Each row is a point. The window is the flat piece filled in between its corners: a triangle in 3 columns, a solid with four corners in 4, and so on. A path goes straight from each point to the next, and from the last back to the first. List the points from which the path goes on through the window.

Window (4 x 4)
[[ 65  63  31 -16]
 [  8 -18  17 -17]
 [ 18  79 -52  15]
 [-77 -35  38 -64]]
Path:
(1): [-36  27  48  11]
(2): [ 15  24  -9 -85]
(3): [ 15  36 -20 -59]
(4): [-4 35 36 19]
(5): [ 8 -4 79  7]
(6): [ 11 -12  37 -98]
(7): [ 19 -23  47 -57]
(8): [  5 -20  71 -11]
(9): [ 4 23 88 13]
(10): [ 34 -11  18 -88]
(11): [ 32   3  24 -99]
(12): [  3  13  59 -24]
Through the window after points: 3

Window (6 x 6)
[[ 63  41 -43   2 108  16]
 [ 54  23  89  72  -9   9]
 [-10  42 -47 -48  46  12]
 [ 61   4  28  66 -95   9]
 [-13  41 -48  40  25  36]
 [ 33 -71  52  51 -34  12]]
Path:
(1): [ 63  -4  52  27 -25  78]
(2): [34 22 30 46 -1 41]
(3): [ 20  16  24  56   9 -16]
(4): [ 28   9  60  74   1 -51]
(5): [58 32 53 28  0 72]
(6): [24 11 32 11 32 43]
(7): [ 11  -1   5  48  51 -70]
(8): [ 21  14  25  63  20 -71]
(9): [37 28 32 18 -4 42]
(10): [35 14 25  4 20 63]
(11): [ 12  14   9  29  28 -12]
(12): [ 43   7  21  74 -74 -24]
(13): [ 82   1  30  23 -73  93]
(14): [40 53  8 16  4 88]
(15): [ 28  48 -21  31   8 -15]
(16): [ 49  -1  49  66  15 -65]
Through the window after points: 2, 4, 8, 12

Window (8 x 8)
[[ 25 -11  58 -33  18  22 -46   7]
 [ 34 -19 -52  -2   9 -89  89 -26]
 [104  32  23  60 -42  31  20   1]
 [ 25  48 -72 -11   0 -44  59 -20]
 [121  28  17   3  28  59  70  57]
 [-31 -68  -8 -53 -30  18 -42  17]
 [-29 -21  84 -72 -58  39 -15  44]
 [-47   8 -34  37   1 -38  79   3]]
Path:
(1): [ 38  10  -5  12 -24 -35  -9  80]
(2): [ 37   8 -13 -20   2 -71 -13  71]
(3): [ -3 -12  -5 -38  16   6  40  -7]
(4): [ -9  -4 -12 -24 -35  77  69 -51]
(5): [ 19 -21 -14 -13 -21 -47  -7  69]
(6): [ 31   6  20  12  -2 -52 -23  84]
(7): [ 27  -4  15 -25   7  47  35 -13]
(8): [ 14 -39   5 -42  15  72  54 -47]
Through the window after points: 6, 8

Window (9 x 9)
[[ -3  74 -13  -8  44 -24  58 -15   0]
 [-12 -10  46  43 -61 -46  13  15  -4]
 [-18 -70  -6   1 -38 -38  -7  72   5]
 [-20  33  22   8  46  21  18 -32  -6]
 [-59 -40  -5 -16 -83 -27  -5  32 -10]
 [ 14 -13 -72 -26 -28 -35 -73  13   0]
 [ 25 -13  37   8 -13 -27  99 -55 -13]
 [ 33  59  21 -48  29   0  22 -11 -20]
 [ 20   3  50  60 -60  28 121 -13 -11]]
Path:
(1): [ 18 -17  23  -1 -57 -24  57  -5  52]
(2): [  9 -18   0  22 -43 -26  47   6 -57]
(3): [ -6 -28 -50 -11 -26 -47  -8  47 -87]
(4): [  1 -25 -17  -6 -31 -23 -22  21  25]
(5): [-18  25  30  -8  -2  -3   9 -28  67]
(6): [-11  15  16  21  22   4  27  -9 -47]
(7): [-28 -37 -19  22 -21 -25  -3  53 -69]
(8): [  1 -22   4 -17 -31 -29  10  22  42]
Through the window after points: 3, 5, 7

Window (11 x 11)
[[  36   33  -47   10   36  -32    0    2   19   56   -5]
 [  34   17    0   21    7   42  -21    8   24   15    6]
 [  38  -23   15  -44    3   -6   63  -11   14  -48  -12]
 [  -6  -53  -28   20  -90  -54   60  121    0   -5   50]
 [  -4   -2   43  -47  -12   18    7    5  -32   -6    7]
 [  46  -80   12  -23   53  -27    7   25 -101  -50    4]
 [ -13    7  -12   38  -59   18   11  -66   47   -7    1]
 [  32  -55  -43   21   65   -5   10   23   10   83    6]
 [  17    9  -24  -26  -43   32   -8  -31   15  -13   52]
 [ -38  -39   34  -20   20    5  -92   56   13   -3   21]
 [  15   -8   41   12  -35   -5  -26  -16   57   25   33]]
Path:
(1): [-10  -9   9  18   9  -1  21   4  -9   4  44]
(2): [ 13 -25   5 -11 -23  -3   3  17   4   4 -13]
(3): [ 37 -56  14 -11 -59 -10   0  19  11  18 -11]
(4): [  0 -16  -5  11 -15 -19  21  39  20   4  41]
(5): [-35  47   9  24  37  -1  21  -9  24   1  58]
(6): [ 32 -26 -26  10 -37  -5  -2 -11  24  24 -13]
(7): [ 42 -39  -2 -30 -44 -10 -18   8  -2  28 -37]
(8): [ 3 14 11 14 28 31  7 15  4 -3 40]
(9): [ -1  -7   3  21   6 -22  19  34   0   6  58]
(10): [ 38 -29 -12 -21 -63  38  -7  40  10   2 -43]
(11): [ 35 -10  -7 -30 -16   6  -9 -26  21  11 -26]
(12): [  1   6  16  19  43   1  25  10   4 -16  66]
Through the window after points: 3, 5, 7, 9

Window (11 x 11)
[[ -29  -37   21   19   20  -31  -53  -11  -22  -31   18]
 [  15  121  -63   29  -69   50   -3  -56   -2   14   -4]
 [  42   55  -86  -55 -104   34  -19   -3  -50    9   -7]
 [  -8   -2   84  -84  113  -42   -8   44  -34    2   -5]
 [   2  -81   45  -46   85  -27   76   22    8  -25   -9]
 [  93   59  -22   49  -29   50  -84   -5    7  -40   -7]
 [  48  -32   -4    6   61  -80  -23  -27   -2   22  -24]
 [   5   20  -83   33   48    7  -42   15   -8  -27  -34]
 [  -9   -3   45  -36   39  -94   30   76   20  -28  -11]
 [  32   64  -64  -17  -17   33  -96  -43   77  -37    8]
 [   9  -28  -14   25   36    1  -31   39   35   54   19]]
Path:
(1): [ 25  12 -41 -27  14  -8   7  26 -32 -25  41]
(2): [ 47  71 -35   3  15 -10 -41   7 -15 -14  45]
(3): [ 28  32 -18  13 -14  13 -60  -3  12  -5 -34]
(4): [ -1 -25   0 -30 -17  28 -32  14  -7  -3 -74]
(5): [ 46  67 -57 -24  31 -39  16   3 -30  -2  77]
(6): [ 72  24 -24   4  52  -1 -15   7 -10 -32  42]
(7): [ 12   1  17   5 -22  21 -47   0  23 -13 -59]
(8): [  9  -5  30 -45 -12   5 -28 -15  25  37 -83]
Through the window after points: 4, 6, 8

Window (12 x 12)
[[ -79    8   52   16   53  -21   16    7   31   27   57   -5]
 [ -52   13  -62  -26  -20  -27   13  -47   51   21   26   -7]
 [  18   -3   61  -52  -43   11   -2  -45  -30   26  -16  -18]
 [  23    1   22   -3  -30   81   32   35   21   14   70   64]
 [ -31   31  -37    5   -3 -121   -2  -10   39   42   36    4]
 [  49   33   -6   -3  -84   24   42  -28   92  -34  -32   13]
 [ -21  -41   54  -48  -33   70    8   88   40  -32   85   40]
 [  58  -23   18  -35   -7   48   -7    2   47   16   16  -12]
 [  43  -24  -24   13  -78   37  -35  -29   53  -15  -41   47]
 [   6   10   60  -40   25   66  -36   31  -15  -43   95   32]
 [ -46   62  -72  -11  -30  -36   -8   23   63   39  -35    0]
 [  18  -14  -42   -9  -13  -16   13   -9  -23  -15  -36  -18]]
Path:
(1): [ -2  -3  -8 -62  -3 -34  22 -16  64   4  -1  58]
(2): [-18   3  20 -15  14 -10  23  -8  21  34   2  67]
(3): [ -9  -3 -24  14 -56   6 -22   6  63 -14  38 -96]
(4): [ -4  22  -1  27 -32   2  -1 -25  44 -13  62 -68]
(5): [-64  -8 -22 -48  20 -29  15  -4  32  43 -11  77]
(6): [  2  13  18 -58   2  38  10   5  35 -13   7  59]
(7): [ 16  -6  25  -5 -33  51 -15  14  17 -18  40  -2]
(8): [ 32  22  -9   0 -90  50 -15 -24  16 -18  14 -78]
(9): [-17  -1 -33 -13  15 -59  22   9  55  16 -31  88]
(10): [-11  -3  12 -49  15  11  24 -15  26 -30   6  68]
(11): [ -8  11  -6  -7 -34   4  -5  14  28  35  55 -48]
(12): [ 19  12   6  11 -36   8  -9  -4  23  14  21 -26]
Through the window after points: 4, 8, 12

Window (14 x 14)
[[  22   26  -49  -67   46   -8  -23  -37  -44  -17  -12  -13  -37   18]
 [  57   15   29   15   -5   22   10   47   39   16   28   13   35  -59]
 [ -78  -25  -10   32   33   44   -9  -58  -33   31    5  -15  -86   64]
 [ -27  121   38  -36  -47  -45   47  -64   44  -14  -14   20    1   27]
 [ -18   19  -52  -21   35    4  -30   23  -37   -5  -22   27   80   10]
 [  30   -5    5  -39    4    5  -11  -35   -2  -64   15   66  -18  -23]
 [  12   13  -21  -55  -26   32  -66   10  -62    6  -21    1  -76   10]
 [-101   22  -13   16   -4   30  -37  -50    1    8   31  -49   -1  -43]
 [  13   -7   11   24   34  -81  -43   13  -20  -62   59   40    2   41]
 [ -47   37   49   50  -17  -18  -29  -14   51   -6  -45  -60   48   20]
 [  -9  -31  -32   68  -50   18    2  -47   25   24   21  -26  -94    4]
 [   8   38   19   -4  -65    6   27   37  -28  -41  -29  -43  -65   -7]
 [  63   98  -26   57   36  -12  -44  -22  -13  -18  -41   10    2  -25]
 [-115   13    4  -27    7  -17   16   17   51   16  -22    1  -10    8]]
Path:
(1): [ -3  19 -10  13 -18 -40  -2 -34 -36  17 -41  10  -5 -22]
(2): [-20   2   3  -2  -2 -10  -5 -21 -38  -3  -5  -4 -22   8]
(3): [ -5  34 -24   7  15  61 -21  -2  53 -54  18  14 -89  40]
(4): [-24  52 -33   2  16  36  -4  31  67 -22  41  -2  -6  53]
(5): [-55   4  15 -25  -7 -35 -16 -39 -37   9 -34  -2 -26 -26]
(6): [  6  16  15   0  -2 -17   2 -14 -16  21 -34  17   3 -23]
(7): [ -5  31   7   8  -8  23   2   3  27  -7  31  -7 -16   3]
(8): [  6  13  -5  -2   1  11 -21   9  27 -23  22  13 -33  34]
(9): [ -2   7  11  30 -13 -30   7 -40 -21  10 -33 -16  -1 -31]
(10): [-10 -11  44  -5  -7 -12  11 -31 -17  -1 -58  19 -40 -43]
(11): [-33  46 -46  -7 -21  13 -14  22  29 -35  50 -20 -16  42]
(12): [ -2  45 -19 -21 -15  19  -9 -14  27 -36   8 -10 -26  60]
(13): [-18  32   9   1 -21 -14  -2 -35  -6   8 -11   3 -33 -10]
(14): [ -3   1   1  -6  -2 -25  -7 -11 -35  -3 -33   9 -28 -27]
(15): [-11  77 -19  10 -13  58  -6  -4  48 -17  71  -9 -20  25]
(16): [-27  50   4  -4  -6  57 -19  -3  47 -16  15 -33 -35  25]
Through the window after points: 2, 4, 6, 10, 12

Window (14 x 14)
[[ -35  -45   28   32   53    9   55   16  -31  -50  -22   42    1   47]
 [ -44   -8  -37  -33   12   63  -15  -24  -48  -27  -64  -92    6   13]
 [ -25  -21  -98   16   20   90  -66  -66   25  -57  -71    1  -73    4]
 [ -58   49   -7   51   -7   12  -48  -10  -13  -29   -1   -5   38    0]
 [  -6  -22  -29  -57    2   18   -8   54  -29  -21   -4  -71 -120  -17]
 [ -28  -21   38  -29  -11   33   -4   -4   28   20   57  120   50   29]
 [  17  -23  -17   -1    3   10   -3  -36  -88 -121    2   12  -13  -27]
 [  12  -17   11    6  -86   11   51   25   28  -15  -54   25  -59  -22]
 [ -28  -12  -13    9   13   80  -43  -24  -28   10  -61   32  -16  -54]
 [ -15   56  -31   -4   47  104   66   14   21  -56  -46   -4   30   39]
 [  44    3  -21   14  -41  -19  -27    0  -23   49  -29   34   14  -24]
 [  42   16   46   80  -21   -4   30  -73   29  -26    6  -14   47  -45]
 [ -26  -51  -51   56   -4   46   53  -42    6  -11    6   72   17  -27]
 [ -28   94   13   18  -14   24   15  -77   17    5    3   34    3   22]]
Path:
(1): [ 15 -17 -10  18 -12  60  -1   6 -41 -26 -11  13 -10   2]
(2): [ 34 -37  42  49 -24  74  29   3 -20  21  30  -2  -4  43]
(3): [ -7  30 -12  19   2 -31   3 -51  19 -44 -38  22  29 -57]
(4): [-34  -9 -24 -11  13   4  18 -32  21 -39 -71   1 -15 -27]
(5): [ 15   9  -3  46 -13  79   2  11 -50 -11  10  14 -21  26]
(6): [-15   8   4  46 -40  79 -21 -61 -64 -20 -19  19 -45  52]
(7): [-15 -33 -52 -37  32   9   9  25  68 -36 -56  14   0 -73]
(8): [-33 -38 -24 -58  63 -24 -20  -7 -10 -66 -43  45  14 -42]
(9): [ -5 -18 -13  41 -16  64  20   2 -18 -19 -10   1 -28  23]
(10): [ -4 -18 -28   1  -4 114   5 -21 -52  15   3   5 -67  14]
(11): [-39  15 -26 -14   6   1  -7  -3  14 -37 -38  24   9   2]
(12): [-53 -22 -37 -26  23 -17 -30 -17  20   0 -70  -9 -29 -72]
Through the window after points: 2, 6
